Each row is a point. A path goes straight from each point to the next, and from the last back to the first. The post is the endless flat space through its rows: a point in 2 columns, a line in 3, a plane in 4, and so on, so that a path can go around it. How many times does the path go around the post? Going back the other way cancels.

Post (1 x 2):
[[  1 -21]]
Path (21 x 2):
[[ -5 -78]
 [ 25 -27]
 [  4   1]
 [-27 -10]
 [-46 -41]
 [  5 -79]
 [ 48 -21]
 [ 21   9]
 [ 39   0]
 [ 31 -50]
 [ -9 -40]
 [-33 -13]
 [  0  18]
 [ 43  -8]
 [ 13 -33]
 [-31 -65]
 [-19 -19]
 [ -2  -1]
 [ 37  21]
 [-30   6]
 [-36 -45]]
Times around: 0

Post:
[[ 48  38  -2  -4 -14  21 -25 -15  -8]
 [ 78   8  11   6  -5  12   5  -3  16]
 [ 56   6  -1  12   0  32  -8   8 -24]
 [ 60  11  33   3   9  -3 -28  -8 -32]
 [ 16  17  11  18  15 -48  23  -4 -23]
 [-41  16   0  13  20 -22 -51 -49  17]
 [-36  14  -3  -9  -9 -34 -51  -9   9]
 [-66  10  -9 -69  38   2 -49 -40  23]]
Path (24 x 9):
[[ 25  17  -4   7 -12 -28  14 -14 -46]
 [ 31  33   7  34 -15   6  10  -4 -29]
 [  8  40  -7  24  42   3  21 -10  -9]
 [ 21   6 -21  42 -17 -31 -36  21  12]
 [ 24   8 -16  -6 -35  10 -54  23 -27]
 [ 21  35 -29 -18 -59   4   3  40 -21]
 [ 29  40  13 -19   9  53 -28 -25  10]
 [  8  22  20  14  19  23 -85 -35  38]
 [ -6  11 -12 -32  32 -32 -30 -26  30]
 [ 10 -20  21  -1  54 -13 -24 -68 -12]
 [ -2  39  -5  28 -41  -9 -18 -34  28]
 [ 25  36   3   6 -16  19 -21   9 -11]
 [ 51  20   8  -5  -5  -4 -39  -6   4]
 [-10  34 -38   1 -28  -8 -28 -10  18]
 [ 64  21  -6 -46   9  24  59 -19 -47]
 [121  47 -21   4 -20  14  41 -17  10]
 [ -9  -4   2  -1  23  -5 -62  -3 -25]
 [-16  11  -9  46  -9 -45  15  -2  37]
 [-44  25  31  14  52 -32   7 -99  31]
 [  5 -12  -2  37  17 -83  53 -22 -11]
 [ 83   8  -2  59  -3  15 -61 -20 -30]
 [ 13  20  20 -45  35  17 -61 -36  -3]
 [ 46 -13  25  33 -17  47 -32  13  23]
 [ 10 -28  22  30  26 -32  42   8 -25]]
Times around: 1

Post (17 x 18):
[[  1  -5  19 -21 -28  -2  36 -12  35  -6  36 -17 -32 -13 -23  10 -17 -25]
 [-10 -40  58  19   8  18  10  23 -33  29  55 -77   7  34  15  47 -17  52]
 [ 56  40 -15  19  42  20  -5  -5 -10 -27   3   3  47  -8  -5  16  57  -8]
 [ 13 -12  30  13 -66  -3  -4  50 -54  29  -3  -3  10  23   3 -49  26  30]
 [ 23   6   1 -14  24  15  12  -7  72 -15  22 -41  -9 -17 -23  28 -29  52]
 [  9 -20  45 -13  -9 -26  22   4   6   8  17  17 -20  -4 -39 -58 -13  20]
 [ 56 -39 -21  -2 -40 -29  30 -11 -25 -20  30  11  21  -3   2  -6  19  -8]
 [ 42 -48  15  21  42  31 -31  27   8 -15   7  26  39 -17 -35  37  -8  -2]
 [ 23  15  10  19  -6 -12  29   8 -25  20  16  -1 -28  -4 -22 -17 -20  16]
 [  9 -35 -18  35  36  12   9  -2  -3 -24 -17  42  43  16   7  37  -1 -29]
 [  9 -13 -18   0   4  27   2   5 -40  31  45  -9  -5  30   5  26  26  28]
 [ 17  -6   7  34 -28 -39 -14 -14   5 -13  11  26 -16   0 -26 -42   2 -21]
 [ -3  -2  16  -3  13   3  21 -24 -21  45  -2 -32 -29 -12 -44   5  -4   0]
 [ 54  19 -21  27  30  90 -79 -25 -51  10 -19 -17 -68   6   2 -51  66 -20]
 [  9  53  29  -8 -17 -56  -2  30  11  -2   3  13 -28 -46  15 -30  18  29]
 [  7   6  14 -10 -38   3  21 -30 -18 -20  16   3  -7 -27 -29   9 -17  21]
 [ 18  58 -26 -11  -3 -28  -8  21  55 -25  35  -3   9 -65  21 -50 -18  21]]
Path, 29 rows:
[[  42  -11   -1   -1    3   -1   45   18  -43   39    8   12   -9  -25
    14   51  -25   32]
 [  47  -17   12  -41  -58  -62   46    5   34  -28   37   54   46    3
   -28  -19  -12  -25]
 [  63  -68   29   10   14  -29  -33   86   98  -60    8   -8   36   30
    41  -26   22   13]
 [  17  -22    6    9   -3   -6   12   20  -15  -19    4   -2   16    6
    -5   32   22   36]
 [  41  -13    3  -16  -12   26   47  -12  -46  -29  -14   -8   -7    6
   -20   78   79   31]
 [ -21  -17  -32  -17   23   21   -6  -16   24  -24   49  -17   -6   33
    -3    5  -17   30]
 [ -40  -45   31  -23   -9  113   15   12  -14   31   -5  -58   12   41
     2    0  -63  -31]
 [  23   12   40   -1   49  -16   19    0   22   28   71  -10   -5  -46
     0  -32  -51   40]
 [  56  -11    5   13   10  -23   18  -23   -7    5    1   -4   16  -35
     3    4   -1    6]
 [  50   86   -4   28  -21  -25  -30  -28  -40  -59   18   51  -13  -49
   -14  -61   -8  -29]
 [  27   13   17    5  -41    1    7  -39   33  -72   48  -41   46    7
   -59   19   -5  -15]
 [  -1    3    7  -40    2  -53   37  -10    6   39   31   27  -33  -48
    -7  -35  -59   -6]
 [  64   44   10   38   10   -3   17  -65    6  -55   22  -46   66  -24
    22   19    8   10]
 [ -10  -51   22   -3  -52   -3   15   -1  -16   40    9   31  -40  -56
   -43    9  -26   18]
 [  -6  -38   27   35  -30  -33   12   56  -11   15   35  -54   30  -15
   -10   86  -18   48]
 [ -28   25   14   56   51   35  -21  -57  -30    1  -31  -24  -27   46
   -55  -45    1  -36]
 [  57  -11    0    6  -42  -67  -48  -21   -9    1   28   29    0  -32
   -24  -90  -12  -20]
 [  90   74   31   48   34  -17    7    7  -42    0   20  -31   25  -10
   -17   12   11   18]
 [  33   30    3   -8  -25   -4   37   36  -16   34   54  -37  -11  -15
   -22  -75  -39   11]
 [  -8   39  -14   -5   52   42   33    7  -18  -11   57  -17  -29  -38
   -35    3  -35   -1]
 [  57   -4  -31   26  -51  -25   32   35  -14  -41  -26   11   12  -10
    48   22   -3   81]
 [   8  -19  -35   71  -89   30  -67  -25 -103  -56  -17   -8   23   31
    28   23   65   22]
 [  24    9  -82  -37  -42   49   -2    0   -9  -13   34   -6   35   -7
   -56  -64  -15   52]
 [  45  -10  -14    4  -45   42   37    8  -21   -2    1  -14  -41   32
   -23  -43   66   15]
 [  47  -15  -25   23    3   29  -35  -11   -9   10   47   22  -18  -37
   -27  -69    0   49]
 [  88   56    0   -5   -5    0   17   16  -38  -19   25   46    4  -57
     0  -14   12   30]
 [  -2  -11   57  -10    5   -7    3   30  -81   51   15  -32   14   26
    17  -22   31   -6]
 [  41   13  -15   34   34   53  -27  -39  -20  -78   31    0   46    4
     4   52   11   10]
 [  35  -40  -73  -23  -58   29  -57    7   -3  -14   98  -18   39   18
    56    4   16   17]]
Times around: 0
